Every row gives one point. Examples show where two turns around zero, p and q, send a point. Where does a point land after both, in the order given? Backwards means that the second turn is done in reverse. Each puzzle has new turns, and all numbers are rounded.

Turn p:
[ 0.55 -1.81] -> [ 1.57 -1.06]
[-1.16  1.72] -> [-1.98  0.61]
[0.61 0.08] -> [0.42 0.45]
Turn q:
[-0.18  1.79] -> [0.69 1.66]
[-0.65  0.18] -> [-0.49  0.47]
[ 0.83 -1.97] -> [-0.20 -2.13]
Where do these land?
p, then q backwards: [-2.01  0.57] -> [-1.30 -1.63]
q, then p backwards: [1.50 0.50] -> [ 1.04 -1.19]
p, then q backwards: [ 0.51 -1.07] -> [1.18 0.06]

Turn p:
[ 0.12  2.00 -1.47] -> [ 1.45  1.88 -0.72]
[ 1.45 -2.15  2.04] -> [-0.44 -3.21  0.61]
[-0.48 -0.48 -1.19] -> [-0.72  0.55 -1.02]
[ 0.08 -0.66  0.67] -> [-0.39 -0.78  0.36]
[-0.98  1.76 -0.62] -> [0.54 2.01 0.35]
[-0.20 -0.47  0.57] -> [-0.45 -0.44  0.43]
Turn q:
[-0.55  0.82  0.12] -> [-0.76 -0.04  0.64]
[-0.13 -0.09  1.23] -> [ 0.68 -0.18  1.02]
[-0.33  0.70 -0.49] -> [-0.91  0.09  0.02]
[-0.13 -0.08  1.25] -> [ 0.69 -0.17  1.04]
[-1.27 -1.22  1.04] -> [ 0.87 -1.74  0.64]
[ 2.41 -0.13 -3.14] -> [-0.57  2.03 -3.35]
Where do these land?
q, then p: [-0.86 -1.24 -1.32] -> [-1.19 -0.03 -1.61]
p, then q backwards: [-0.43  0.35  1.37] -> [-0.55  0.62  1.23]
q, then p backwards: [ 0.69  0.61 -1.32] -> [-0.81 -0.33 -1.35]
p, then q backwards: [ 1.75 -0.87 -0.89] -> [-0.30 -1.84 -1.06]
p, then q: [-1.14  1.16  2.15] -> [1.22 0.27 2.39]

Turn p:
[ 0.63 -0.71  0.64 -1.67] -> [-1.05 -0.88 -0.05 -1.48]
[ 0.03 -0.24 -0.75  0.50] -> [ 0.83 -0.13 -0.31  0.25]
[-0.78 -1.29 -1.91  1.72] -> [ 2.25 -1.07 -0.57  1.53]
[ 2.21  0.99  0.42 -0.30] -> [ 0.19  1.43  0.36 -1.98]
[-1.57  2.79  0.62 -1.48] -> [-2.70  1.89 -1.08  0.90]
[-0.58 -0.07  1.04 -0.24] -> [-0.96 -0.23  0.65  0.29]
[ 0.05 -1.48 -0.07  1.47] -> [ 1.44 -1.02  1.00  0.51]
Turn q:
[ 0.64  1.77  2.00 -0.38] -> [2.04 0.26 1.84 0.29]
[ 1.00 -0.76  0.94  0.36] -> [ 0.52 -1.29  0.04  0.81]
[-2.07  0.04 -1.06  0.46] -> [-1.88  1.44 -0.03 -0.12]
[ 2.08 -0.14 -1.25  1.14] -> [ 1.11 -0.25 -2.32  0.75]
[-0.26 -0.01 -0.71  0.85] -> [-0.47  0.59 -0.69  0.50]
[-1.39 -0.90  0.09 -2.43] -> [-1.32 -0.75  1.17 -2.23]
Where do these land?
q, then p backwards: [ 1.03 -0.78 -0.79  0.00] -> [-0.21 -0.50 -1.17 -0.80]
p, then q: [-0.73 -1.48 -1.25  0.42] -> [-0.28 -1.22 -1.56  0.68]
q, then p backwards: [-1.85 -1.37 -1.62 -1.99] -> [ 1.08  0.24  1.36 -2.97]
p, then q: [-0.03  1.59  0.03  0.18] -> [0.55 1.48 0.23 0.04]
q, then p backwards: [0.62 0.60 1.53 1.19] -> [-0.90 -0.32 -0.11  1.89]
q, then p: [0.96 1.44 2.10 0.20] -> [ 0.59  0.77  2.08 -1.48]

Turn p:
[-0.37  1.85 -0.03  0.83] -> [-1.46  0.73 -0.30  1.22]
[ 0.71  1.01 -0.59  1.42] -> [-0.23  0.06 -0.11  1.95]
[-0.84 -0.93  1.07  0.75] -> [-0.19  0.03  1.73 -0.49]
[ 1.02 -2.10  1.46 -1.72] -> [ 2.35  0.57  0.44 -2.12]
[-0.53  0.17 -1.92 -1.27] -> [-0.48 -1.41 -1.75 -0.56]
Turn q:
[-1.10  0.69  0.92 -1.18] -> [-0.24  0.36  1.43 -1.31]
[-1.09  0.53 -0.66  2.75] -> [-2.24 -1.47 -1.51  0.11]
[ 2.55  0.88 -0.37  0.20] -> [-0.03  1.59 -0.34  2.20]
[ 0.41  1.10  1.55 -0.88] -> [-0.35  0.84  1.91  0.26]
[-0.83 -0.21  1.38 -0.28] -> [-0.04 -0.77  1.35 -0.54]
[ 0.30 -1.31 -1.36  0.61] -> [ 0.85 -0.60 -1.69  0.28]
[-0.26 -1.67 -1.46 -1.22] -> [ 2.03  0.04 -1.14 -1.02]
Where do these land?
q, then p backwards: [ 0.53 -1.48  0.64  2.37] -> [ 0.15 -0.16 -2.62  1.26]
p, then q: [-1.26 -0.77  2.05 -1.77] -> [ 0.63  1.99  1.87 -1.29]
q, then p: [-0.88 -0.68  0.95 -1.15] -> [ 1.16  1.11 -0.04 -0.94]
q, then p backwards: [ 0.88  1.74 -0.79 -0.75] -> [ 0.26  1.62  1.51 -0.17]
p, then q: [0.61 1.34 0.46 1.11] -> [-1.81 -0.38 -0.27  0.32]
q, then p: [ 0.50 -0.94 -0.92  0.18] -> [ 0.66 -0.77 -0.49  0.86]
q, then p: [-0.39  0.80 -2.39  0.01] -> [-1.08 -1.05 -2.05  0.17]

Turn p:
[-0.45 -0.29 -0.93 -1.69 -0.46 -0.38] -> [ 0.41  0.02  0.14 -1.14  0.29 -1.68]
[-0.07 -0.75 -0.36  0.27  0.76  1.34] -> [ 0.53 -1.10  0.26 -0.71 -0.13  1.03]
[-1.17  0.53  0.20 -0.22  0.92 -0.69] -> [-1.48  0.33 -0.06 -0.78  0.37 -0.01]
[ 0.65 -0.36 -0.60  6.04 -1.60 -0.03] -> [ 0.91 -0.78 -4.09  3.50  0.62  3.03]
[ 0.58 -0.88  0.50 -1.70  0.76 -0.83] -> [-0.21 -0.12  1.90 -0.16  0.85 -1.05]
[-0.90  0.18  1.41 -1.46 -0.95  0.19] -> [-0.93 -0.21  0.58 -0.05 -1.53 -1.53]
[ 0.62  0.91 -0.76 -0.39  0.24  0.31] -> [ 0.74  1.02  0.15 -0.64 -0.08  0.27]
[ 0.73  0.66  0.56 -0.85  0.33  0.10] -> [ 0.03  0.83  1.12 -0.03 -0.42 -0.07]
Turn q:
[ 0.09 -0.75 -0.04  1.75  0.37 -1.00] -> [ 1.21 -0.78 -0.36  0.68  0.17 -1.44]
[-1.40  0.18 -1.05 -1.03  1.40  1.37] -> [-0.79 -0.77 -1.43 -0.89 -1.23  1.55]
[ 1.89 -0.51 -1.05  1.69  1.99  1.16] -> [ 3.05 -0.05 -1.22 -1.49 -0.24  0.00]
[ 0.93 -0.47 -0.10 -0.23 -1.61 -1.87] -> [-0.66  1.25  0.54  0.48  0.98 -1.94]
[-1.96  1.68 -0.35 -1.64  0.30  0.58] -> [-2.07 -0.46 -0.82  0.28 -0.04  2.15]
[ 1.52 -0.87 -0.62  1.71 -1.45  0.69] -> [ 1.96  1.75  0.33  0.60 -0.78 -0.99]
[-0.13 -0.81  1.74 -1.35 -1.50 -0.92] -> [-1.66  0.16  2.22  0.12  0.16 -0.94]
[-0.29  0.88  1.87 -1.15 -0.55 -1.69] -> [-1.64 -0.58  1.54  0.44  1.79 -0.15]
[-0.64  0.68 -0.40  0.26  1.06  1.67] -> [ 0.60 -0.53 -0.79 -0.22 -0.79  1.76]
Where do these land?
q, then p: [ 1.12 -0.43 -1.98 -0.36  1.51 -0.42] -> [ 1.11  1.12  0.34 -1.63  1.18 -1.13]
q, then p: [0.39 0.74 0.92 0.03 1.05 2.10] -> [ 1.37 -0.67  1.40  0.01 -1.65  0.25]
p, then q: [-1.81  0.22  1.69 -0.48 -1.85 -1.06] -> [-1.21 -0.44 -1.01  2.37  0.01 -1.63]
p, then q backwards: [ 1.25 -0.73 -1.00  0.06 -0.73 -1.45] -> [ 1.04  0.70 -0.09  1.49 -0.30 -1.36]
q, then p: [-0.85 -0.62  1.80 -0.47  0.20  0.75] -> [-0.49 -1.54  0.51  0.91 -1.04 -0.63]
q, then p: [ 0.25  1.11  1.54 -0.59 -0.11  0.97] -> [-0.38 -0.71  1.09 -0.03 -1.54  0.87]
q, then p backwards: [ 0.99  0.65 -1.96  0.32  1.87 -0.74] -> [-0.98 -0.01 -2.68  0.85 -0.59 -0.43]
p, then q: [-1.57 -1.48  0.09  2.66 -2.30 -1.33] -> [ 1.16 -0.17 -3.15  0.72 -1.54 -2.15]
q, then p: [ 0.23  0.55 -1.09 -1.18  0.35  1.19] -> [ 0.74  0.39 -0.19 -1.50 -1.18 -0.34]
